Each row is a point. To make a cloud, some directions were put in groups of two or more. Within a group, all points are equally far from the middle, so they leave a hole (a ring in 2 directions, a hollow ball in 3). The other directions are filled evenly. Then the cloud was stretched, turned, moved and blurred a little. Count the holes, and give their numbers of directions, smallest first.

Cloud (19 x 3):
[[-21.2  24.1  -3.9]
 [ 12.6   0.4  33.7]
 [ 19.6 -20.2  26.3]
 [ 26.4  -6.5  -5.2]
 [ 14.2 -28.7  12.6]
 [ 15.5 -30.7  35.1]
 [-29.6   7.6  17.6]
 [ 11.6  -1.2  36.8]
 [-30.1   6.9  13.2]
 [-33.6 -26.0  22.1]
 [-35.5 -24.2  24.4]
 [-25.5  -4.4  -9.4]
 [ 17.9 -17.2  34.8]
 [ -4.6 -24.0  -8.4]
 [  3.6 -41.9  24.2]
 [  3.7   8.9  33.2]
 [ 25.3   8.1   4.7]
 [  2.8   1.6  43.1]
 [ -3.0  36.6  -6.8]]
Holes: 1 (2)

Cloud, 30 rows:
[[-21.9 -24.3  10.4 -12.5]
 [-24.2 -34.6   6.5 -16.2]
 [ 29.6 -26.9 -26.9   9.5]
 [ 15.7   5.8 -14.8  18.6]
 [-18.4  11.0 -20.9  35.3]
 [-22.2 -19.0  -1.4 -18.6]
 [-20.5  10.7   9.0  12.2]
 [ 31.6 -29.5   6.2 -13.6]
 [ 27.7 -33.0   0.6  28.3]
 [ 16.8  -7.7  15.5 -46.3]
 [ 21.9   0.1  39.7  20.3]
 [  2.1  12.9  11.4   3.3]
 [  3.2  12.3  -0.4 -23.5]
 [  8.4   4.1  38.8  -6.8]
 [ 11.0 -34.8   4.2  39.2]
 [  2.1 -49.8   1.9   6.3]
 [ 24.3 -24.6   3.8 -40.3]
 [ 43.0  -0.9   6.4   9.1]
 [ 22.4  -4.5  18.8 -44.0]
 [-17.9 -27.6 -26.8 -26.3]
 [-19.7 -11.1  14.2  -1.0]
 [  6.3 -22.2   6.9  20.7]
 [ 10.0 -37.9  12.4  25.0]
 [ 27.5 -14.1  16.1  17.6]
 [ 12.5 -33.0 -26.7  -1.6]
 [ 46.3 -17.1  13.9  16.9]
 [ 11.5 -44.7  -5.5  -0.1]
 [ -0.5 -17.7 -17.9 -37.5]
 [ 12.4  39.8   8.5   5.3]
 [-20.7 -19.4 -25.3 -34.5]]
Holes: 0
